Each row is a point. Two turns around zero, p and q, are shown by what they do to some points. Where does a point land after both, in the order given? Backwards means that the second turn is done in reverse. Each puzzle has new turns, and all numbers are rounded.

Turn p:
-6 42 -> 14 40
-18 -54 -> -41 -40
44 33 -> 54  9
-20 -22 -> -28 -10
Turn q:
-1 34 ->  31 -15
17 41 ->  29 -34
-17  -1 ->  7 16
  1 -74 -> -66  33
Where do these land?
q, then p: -46   7 -> 41 21
p, then q backwards: -13  31 -> -31 -13
q, then p backwards: -21 -46 -> -46  21
p, then q: 49 35 -> -19 -57
p, then q:  31 -27 -> -41   4

Turn p:
 30 -38  -2 -> -9 30 37
-33  11  34 -> -30 -13 -36
-3 74 -2 ->  46 -14 -56
  7 -47 -30 -> -7 -2 56
Turn q:
-13  38  19 ->  29 -12 -32
-48 -39  -3 -> 28 -3 55
 32 -18 -58 -> -41  54  12
28 19 42 -> -15 -38 -35
Where do these land?
q, then p: 63 -5 11 -> -20 -60  11
p, then q: -24 -32  17 ->  36 -10  23
q, then p backwards:  42 -13 -19 ->  -7 -29  38
q, then p: -69  52  -8 -> 60 60 15
p, then q: -23  -8  42 -> 37 25 19
p, then q:  11   6 -43 -> -36 -26  -7

Turn p:
-17  21  42  42 ->  27  56  -9 -18
-19   1 -45 -13 -> -42 -14 -16  18
 13  14  45 -13 ->  41  -4  -6 -29
-26 -69  16 -24 -> -35 -15  50 -48
 49  33 -58   9 ->  10 -22 -19  78
Turn q:
 26 -46 -27 -35 ->  11 -21   1  65
-26 -12  22 -30 ->  11 -43  -9 -11
 20  83 -39  34 ->   3  74  59 -31
 15 -53  25 -34 -> -17 -52 -20  38
 6 15 24 29 -> -29  15  -6 -24
-42  13  -4  37 ->  20  26 -26 -39
Where do these land?
q, then p: -27 -44   2   5 -> -23 -10  15  43
q, then p: -17  26  32 -21 ->  -7 -30  18 -34
q, then p: 34 15 32 -3 -> -21  18  -5 -40
q, then p: 38 70 21 47 ->   3   0 -71 -63
q, then p: -25 -34  -9 -35 ->  1 -5 47 29
p, then q:  -3 -34 -77   7 ->  12  12 -67 -48

Turn p:
-50 -11  11  27  44  16 ->  25  38  54   2   9 -25
-20 -33 -56 -42  30 -25 ->  -7  -2   9  87 -12  -8
 34  50  18  40  36 -43 -> -19  -8  28 -24  63  54
 19  22  47 -36  -6 -40 ->  -2  -2 -52  -3  57   7
 45  30 -11 -31 -33  14 -> -39 -45 -38 -16  -8  -2
-52 -43  35 -13 -26 -28 ->  44  59 -39  18  -3  -9
 24 -56  -6  38 -44  15 ->  45 -13 -11 -19 -61  31
-29  49  15  23 -17  40 -> -30  28  15 -57  -5 -27
 29  -7 -52  -5  15  51 -> -17 -55  33   9 -41 -19
Turn q:
-28   7 -30  14 -29  21 ->   4 -42 -22   6  -1  30
 47  -2  20  16  -2 -27 -> -25  41 -20   2   8 -29
 -7   2 -22 -92  32  36 ->  82 -23  48  15 -24 -31
-11  14  33   6  21  42 ->  20  19   6 -33 -32  27
-98 -10  12   5 -52  18 ->  19 -39  10  -5  43  95
 12 -44 -30  13  35 -49 -> -49 -19  28  -8  23 -51
 37  23 -20  21  12 -67 -> -62  17  -3  43  -6 -37
 47  11  37  16 -18  26 ->  12  46 -47 -18 -12  -4
Where do these land?
p, then q:  -2  -8 -73 -38  19  -8 -> -49 -12 -20 -33  28  49
q, then p:  46 -37  43  -9 -24 -12 -> -49 -14  23  26  48  10
q, then p backwards:  63 -11  53  16  18 -13 -> -71  30  28  -1 -29   9
p, then q:  20 -23 -46  22 -21  32 ->  25   2 -37  -5  51  19
q, then p: -24  67  46   9 -25  -6 -> -34  -6  29 -66 -31 -23
q, then p backwards: -33  32  59  35  -4 -53 -> -31  44 -35  36  -1 -65
q, then p backwards: -23  -1 -32 -15  36  30 ->  29 -23 -17  20   9  43
q, then p: -46 -19 -50 -20   0  30 ->  68 -31 -14  13 -18   0

Turn p:
-37  14   6  -7  80  36   1 -26 ->   6 -45   6  21  20 -63  51 -22
 14  18  -1  38  29  23 -36  96 ->  41 -23 -37 -77  58  24  12 -14
-17 -18 -12  15 -32   7  34  -6 ->  -6  41  29  -9 -21   3   6 -12
  1  25 -23 -22  13  30  37  43 ->  23 -15  46  -7  39  28  18 -21
 -4 -75  27  -9   8 -15  22 -34 -> -41  38  14  13   3 -60 -34  11
-28  -1  66  27 -57  -2  42  -5 ->  39  32  30 -21 -62 -24 -47 -18
-20  23   0 -25   3  35   2   3 ->  14 -32  32  -3  -4  -1  22   6
 -17  -29   -9  -13   19 -122  -55   20 ->  25  52 -84  44  40  -6 -18  77
 71  29 -21 -10 -61  -8 -73 -42 -> -55 -40 -48   7 -55  75 -22  34
 -6   6 -32  -2  20  16  -1 -22 -> -19 -10   3  16   3  -1  38  -8
 44   8  -2   8 -23  -1  27 -27 -> -28   2   7  17 -21  27 -27 -32
Turn q:
 37  22 -54 -25  26 -32  23 -12 ->  -4 -13   5 -21  -1  65  53  -9
 51 -47 -15  19   6   1 -24  43 -> -17   3  -1  24   2 -45  64 -30
 44  17  -7 -33 -52 -47  30 -19 -> -10  14  -1 -18 -42  35  44  63
-35  38  34 -26  32  31 -40  14 ->  36 -27 -34 -25  50 -20 -41   0
-25  45 -19  66 -47  -5 -38  52 -> -15 -18 -48  98  20  -2 -16  24
-15 -54 -25   0 -36  39  31 -31 ->  22  30  76  21 -28  -8  -9  -1
-39 -32  27 -10  30  18  61 -13 ->  21  45  18 -34 -27   4 -45 -43
 38   6  24   0  48  32  17 -38 ->   8 -46  13 -50 -32  -7  -4 -35
-55   6  35   9  -7 -37 -59   5 -> -40  13 -27   3  56 -23 -46  31
Where do these land?
p, then q:    2   -1  -13   17 -126  -10    9  -13 ->  76 -27 -19  41  -7 -32 -22  81
q, then p backwards:  27   7  -3 -29  15 -32 -24  16 ->  -7 -10 -34  15  22  15 -34  19
q, then p backwards:  68 -15 -13  10  32 143   1  14 -> -64  96  70  10  56  57  43 -17
p, then q: -16  19   1  12  42 -30 -17 -43 -> -41   8  16  40 -19  35  14 -15
p, then q: -15 -23  27  14   9 -35 -16   4 -> -16 -10 -20  13  24  26  33   8
p, then q backwards:  -4  -7  26 -30  44  -9  20 -36 ->  -7 -19   2  43 -17  33 -40  11
q, then p:  19  16   1  13  23 -26  26  22 -> -20  10  29   9 -20  14  34  -4
p, then q: -35  18 -10  -8 -52 -28   2 -15 ->  22 -16 -29  40 -36 -15   9  27
p, then q: -19  16  11  11 -43  52  -9  80 ->  63   5  -1 -67  -9 -33  43  21
q, then p: -27 -30 -28 -10  58 -27   8 -30 ->   2 -57  23  24 -20 -51  14   4

Turn p:
  7   2  27 -37  54 -49 -18  -4 -25 ->  29 -54  27  14  -8 -16  22  25  48
-42  10  -3  34 -55  70 -30  14  -1 -> -51  45   0  28  34  -2   3 -54 -51
 49 -12  -3 -56  19  31 -18 -47  -4 ->  45 -44  19  -7 -29  52  23 -29 -17
-53 -30 -45  31 -15  40 -14  27  35 -> -52  41 -26  39 -34 -17 -26 -24 -37
 15 -22  33 -28  45 -44  46 -50 -47 ->  21 -39  44 -14  -4  49   5  66  49
 28  -1  45   2  20 -42 -18 -46   6 -> 56  3 26  3  6 16  7  1 57
-27  43 -42  -6 -21  20 -16 -24   3 -> -30 -20 -35   8  21  19 -17 -49  -3
  5  14 -22  55  17  12  36  39  24 -> -39  42 -28 -45 -25 -29   2   7   4
-31  -2   5  16 -25 -24  63  58  61 -> -11  53 -73   0   3 -33  -4  63 -13
 43  13  46 -52  25  -8 -26 -17 -54 ->  44 -61  55  -8  22   9  45   0  12
  7 -15 -43  41 -65  -7  -6  49   2 -> -11  34 -10 -18  15 -49 -60  -9 -50
Turn q:
-25  20 -23 -31 -19   9 -48  47 -28 ->  -8   2 -10  24 -42  15 -72 -17  -3
 30 -13  23 -12 -19  61  33 -15 -20 ->  14  34  29 -19  41  -7   2 -51  25
 28  -9  16  17   6 -34  36  71 -30 ->  39  -1  20 -60   7  16 -42  45 -14
 79  24  54   9  27  33  -7 -81   9 ->  14  -5   8  39 113 -33  41 -28 -15
-13 -25 -14  24 -25 -10 -53  16 -36 -> -20  -4 -19  19  -4  49 -39  20  34
-27  83  37  29 -38   4  41 -16  66 ->  69   3 -74 -12 -17 -19  61 -41 -35
-38   5 -18 -33 -53 -36  24 -24  49 -> -16 -42 -41 -31 -53 -29  34 -29  16
 -9 -44  14  -6  63   0 -23  -5 -30 -> -8 -1 63 41  6  7 -3 40 15
-17 -30 -65   5  42 -40  20  10 -29 -> -54  -9  42 -25 -33  33   3  44 -25
 -7 -11 -24  -2  14  14 -22  -4  49 -> -30  24 -19  21 -16 -33  14  15   1
Where do these land?
q, then p: -67  16  11  21  23 -15  14  22  15 ->   8  21   0 -46  37  -5 -13   7 -53
q, then p:  12   3  66 -27 -33  32 -27   2  28 ->  49  11 -15 -27 -34  -6 -34 -24  50
p, then q:  16   6  79  39  24  10   3 -28  21 ->  46  17 -14 -24  14 -48  31 -30 -50
q, then p:  21  20 -42 -13   8   0 -14  77  23 ->  -2 -52  11  21  43 -51 -23 -34  -6
q, then p:  21 -43  -6  19   3 -20  54   0 -96 ->  14  -3  17  41 -18  28 103   4 -35
p, then q backwards:  13   3 -26  39  -5  -5  54 -23  37 ->  -2 -14 -32  37 -44  10   4  51   0
q, then p:   2 -45  30   9  23  -2 -13  53  19 ->  32   7 -25 -11   7 -68  18  -5  -5
p, then q: -27  12 -43 -86  24   0  37 -42 -21 -> -41  77  24 -12 -18  11  -9  13  73
q, then p:  15  24 -37 -31 -26 -30 -17 -32  17 -> -25 -13  14  41 -17  19 -53  16   5
p, then q:  -7   2 -34  30 -41  30 -91 -29 -43 ->   6 -40  11  84  44  27  59  -2  27

Turn p:
-12  41  48  17   8   2 -17 -10   3  14  52 ->   4  38  27  45  -3 -37 -26  12 -13 -27  21
-36 -55  -6  71  46  10  73 -51 -52  91  34 ->  -2 -53 -57 107 -26 -63  55  17 -23 -18 -73
 42  66  21 -25   1   2  24 -13 -15   6   5 ->  -9 -15  60   3   4 -13 -43   6 -43  20  -2
 20 -49 -46  41  20   0 -35  63  -3 -67 -30 -> -60   0 -33 -18  12  55  18 -30  88  17  15
-65  -2 -12  51  -8   9  47 -46 -53  23  13 ->  20 -48  10  64   5 -25  70  16  -9 -41 -22
-10   7 -11 -28  20 -33 -24  49  31 -19 -51 ->   8  39  -1 -31   1  74 -12 -28  11  15 -13
 33  14 -35 -34  -2 -17 -58 -12  52 -43 -21 ->  -3  27   9 -71  -5  43 -35  45  32  14  14
  9   2  -3 -45 -12 -19  20  19  26 -29  35 -> -11  15  22 -53 -35 -13 -11 -26  -7 -17   1
 25  15  26  -9 -44   7  12   0  58  -2 -28 ->   6  -8 -15 -43  28  15 -45  -1 -40 -24  22
-12 -37 -66  -2   6  49 -42  57   5  -8 -28 -> -14  -2 -49 -11 -27  58  41 -10  34  44  49
 27  17  28 -29 -47 -36 -25  -3 -14  18  10 ->   3  39  24 -33  40 -35  -4   6 -31  19   1
-22 -19  55  -8  14  26  24 -54 -39  16  10 ->  58 -34   4  41   4 -60  -7  -6   2  -1 -15
Turn q:
-29   4   4  46 -22 -11 -11  63 -62  16  11 ->  33 -57  14   5 -47  -8  17 -62   8   0  29
-38   7   4  15   6 -25 -18  21  -6  14 -75 -> -36 -26  27  38   7  30  49 -29  14 -21   6
 33 -30  78   9  31  93   9 -23  47 -43  29 ->  62  -2  31 -41  35  -5 -11 106  36  34 -41
 12 -22   3  37 -24  -6  39  44  11  33 -40 ->  -9 -26  14  28  23 -50  25 -42  35  15 -19
-21  27 -28  22 -28   6 -16 -40 -16  64 -21 -> -60 -51 -45   5  -5   2  17  -4 -20  17  23
  9  14 -26 -54 -11   8 -23 -17  34 -58  41 ->  25  47 -14 -35  20  30 -35  14 -55 -20 -24
 15  -9 -23 -14 -28 -37 -10 -61 -44  -6 -26 -> -56   9  19  20  -2  -8 -27   4 -52   2  46
-18  25 -58  31  -6 -11  20  18 -32  -1 -27 -> -43 -26   6 -20  -9   3 -11 -65  12 -15  11
  8 -65  33   4  62  26   3 -43  71 -27  50 ->  54  48 -16 -19  60   0 -15  87  50   0  18
 -2  49  23 -44 -25 -39   7 -13  26 -48  76 ->  39  47 -24 -31 -34 -21 -10  26 -60 -64 -24
-40   7 -32 -45 -14 -12  26 -10 -54  41 -27 -> -60  23  -5  -9 -37   5  38 -41 -22  32  29
 11 -24 -13   7  -9   0 -27  48 -11  47 -31 ->   5 -25  -5  51   7  11  13 -46  12  38  -2
 58  17  35 -14  69   6   2  12  36 -30  42 ->  45  41  -4   7 -18  10 -48  52  45 -19 -49
Where do these land?
p, then q:  15 -28  33 -23 -30  39 -10  54 -30 -26 -23 -> -14  35 -64  -3  -3  -6 -18  52   3  13  36
p, then q: -24 -12  -3  54  60 -16 -14 -32  -4  11  34 ->   0 -48  15   1  44 -13   5 -36  18 -55 -27
q, then p: -17   7  -8 -26 -44  -2  44  11 -13 -37 -34 ->  57  -9  44   9  22 -18  -9 -17  -8  -4 -35
p, then q backwards: -19   6 -10 -16  12  12  23 -83   6  42  61 ->  31  34  91   7 -30 -22  11 -17  -9   2  40
p, then q:  37  46  48  34   7 -24 -75 -46  28 -23  -9 ->  59 -21 -16  33 -21  77  -5   4  34 -42 -45
q, then p:  43  -9 -26   5 -28 -21 -55  42 -43 -37 -18 ->  15  -7 -14  38  55 -52 -16  40  45  19  19
q, then p backwards: -72  31 -27 -39  31  27  56  19 -11  37  26 -> -12 -72 -62 -41 -10 -25 -18  55  18 -16  16
p, then q: -36 -18 -21 -19 -31  28  31  22  30 -34   0 ->  10  42  10 -43  17 -23 -23  17 -41  23   6
q, then p backwards: -46 -29 -11 -39 -27  18  26  10  -7  28 -54 ->   2  -3 -32  -6 -32 -21  -7  58 -64  12  -2
q, then p:  72  -3  38  57 -36 -40 -23  36 -33 -25 -15 -> -20  30 -38   6  89 -37 -18   4  60 -16 -17
p, then q:  43   0  47  -4  14 -70 -50 -29  44  -2  22 ->  -9  -6  -5  42 -25  80   6 -14 -18 -55 -50
q, then p:  -9 -10 -31 -44  34  42  61   3   6  -3 -31 ->  63   9  16  11 -26  36 -24   9 -60  -6  -2
p, then q:  13  18 -31  58  39   7 -15  -8  26  68  43 ->  13 -70   4 -26  -8   2  17 -82   5 -29  11

Turn p:
 41 -11 -38  -5  33  -5   6 -38  16  12 -27  55 ->   1 -54  -8 -43  -7 -25 -32 -22  10 -30 -44   5
 13 -26  58 -13 -45  42  31  16 -15   9  19 -21 -> -35 -12  35   5 -27  19  21  21 -10  19  72 -16
-15 -48   1  -9 -23 -38 -18  12 -65 -17  33 -46 -> -49  44   0  62 -17  -9   3  44 -13  -9  10  45
 -6  14 -33  17 -37  41  40   3  44  24 -74   8 ->  32 -27  28 -26   4 -18  63 -47  28 -40   6 -47
  5 -39  59  22  27 -19 -32  -6 -28 -15  16 -70 -> -31  32   2  56  32   4 -56  20   9   5  57  28
 -2   6  12 -21  31   1  28  26 -41 -15  17 -48 -> -46  27   5  36  -8  37  -6   4  32  28  -3  -4
 15  51 -19 -37 -10  10 -26 -26  25  26 -50  33 ->  35  -9  38 -66  10 -30  12 -35   8  14 -33  13
-32  36   3  -5 -45  28  64 -54  42  -4 -31  21 ->  50   7  53 -41 -40  14  15 -24  -8 -36   1 -66
 -4 -25 -12 -17  46 -80 -45  50  29 -14  53   5 -> -26  19 -82  37  21 -11 -28 -23 -60  34 -33  33
 32  60  -8  37 -61  25  45 -15  17  -1 -21  12 ->  43   1   7 -48 -39 -30  33  10  41  -2  22 -60
-28 -22  69  22  -8  -2   4  39 -63 -35   4  -8 ->   7  10  -4  61 -34  47   2  23  14  15  58  42
 -6  24 -51  17  58  -2 -38 -34  26  86   6  57 ->  12 -22 -40 -93  67  11 -10  -4  -8 -36 -56  24
-13 -20 -40  -9  33   0 -60  28  14 -56  55   2 ->   5 -15 -32  60  37  -9 -14  33 -43  38 -55   5
Turn q:
  7  82  39  32  30 -26  18 -18 -20  47 -54  29 ->  46  22 -14  57  54  51  42  36 -13   7  52  20
-29  15  -2 -16  -6  18 -30 -15 -59  -8 -48  -1 ->  24  45 -27  36 -18  -1  -5   0  27 -27 -14  46
-11   8   7 -58  11   4 -19 -25  56 -33 -15  -9 -> -21 -40  -8 -18 -29 -24  36 -13 -13 -39  19  43
 31  23 -41 -16  79   6 -51  -1  13 -24  25 -44 -> -72 -22 -44   1 -54  14  19  -1  14  55  21  27
 13 -48  27  27  24   3  26 -85  31  23 -26   2 -> -35  28 -27 -32  85 -22  23 -10 -45 -16   6  12
 16 -15  42  30 -46  58  59  16  19  24  55  16 ->  34 -18  44 -49  54  30 -12 -62   6   7 -17 -50
 15  -7 -44 -51   4 -36  71  13   3  -9  44  -7 ->  20 -72 -30 -17  -4 -51 -34  12   6  26  18 -40
 65 -27  50 -16  15  33 -19 -31  27  10  43  44 -> -27  -7  11 -98  36  43  -1  -4  11  -4  25  21
-33  -4  25  -8 -24  -8 -14  -7  16  47  12 -26 ->   3  12  -1  -8  -1  -1  50   0  11 -34 -15 -42
 34  52 -44  41 -41 -11  -1  33 -29   5 -11  34 ->  63  17  35  21 -17  20 -16  33 -11  65  -9   9
-50 -23  -7 -12 -49 -68 -20  17 -30 -82   5 -52 -> -28 -25  39  56 -35 -78 -18  35  47 -30 -58   3
 15 -23 -19  40 -28 -12   9  75 -31   0 -26 -14 ->  13   4  19  39 -15  26 -52  22 -23  16 -57 -31
-74 -33 -32   7  31  39 -29  29   6  -1  -4  29 -> -22  54   5  13 -58  -7 -31 -49 -18 -28  30 -20
Where do these land?
q, then p backwards:  13 -57  38 -60  48 -25   7  20  -5 -33   9 -65 ->  57 -68 -47  25  59   3  40   0 -19  23  19  15
p, then q: -36  18 -82   4   3 -30  56   6 -59  25 -40  -5 ->  40 -48  31  38  11 -41  10 -44 -66 -15   3  59
q, then p:  37 -14 -41  40  70  -2 -21 -61  14 -32 -39  29 ->  16  17 -39 -51  -8  66  30  32 -14  -6 -53  58
q, then p:   4  22  10 -42 -22   0   4  21  33  62  42   7 -> -69  -4  38  20 -16 -19   5  -1  -5  21  12 -47
q, then p: -20 -14 -63  -6 -15 -11  25  28 -13 -11  33 -26 -> -15  45  -2  -2  21 -58  10 -11  -7 -29  26  21
p, then q: -33  26  30  43  30   1  -2  48   2 -50  -3  37 ->   6  24 -11 -52   5  24  -7 -17 -39  70 -29   2
q, then p: -14 -14  61  16 -25 -15 -26  27  54  -8 -35  -8 ->  28 -16  28  58 -39  46 -12   2  26   5  34   2
q, then p backwards:  61  -6  40 -12  -1   5 -62  25 -14   0  44   4 ->   7  34   9 -17  34  40  36 -18 -66  38  16  16
q, then p backwards:  14 -29  40  28 -32 -26 103 -14  51 -22 -48  10 -> -24 -64 -26  -6  16  43 -79 -35  80   7  -3   4
q, then p backwards: -34  -3   5  21  -6  23 -32   8 -21  57  49 -40 -> -11  56 -31   0   1  -1  68  23   6   0  -5 -38
p, then q:   4  55   1  21  -6  14 -35  12  -4  -1  42 -47 ->   7 -25 -28  23 -25  49  26   6 -13  28  28 -40
q, then p:  20  15 -47 -20 -11  68  -1 -60 -22   4 -50  68 ->   3 -28  -8 -89 -43 -31 -15  28   7  40 -64  30
q, then p: -16   0   9 -34 -31  -3 -15 -60 -16   9  -4  35 ->   3  -2 -24 -12 -43 -14 -22 -29 -11  47 -34 -15
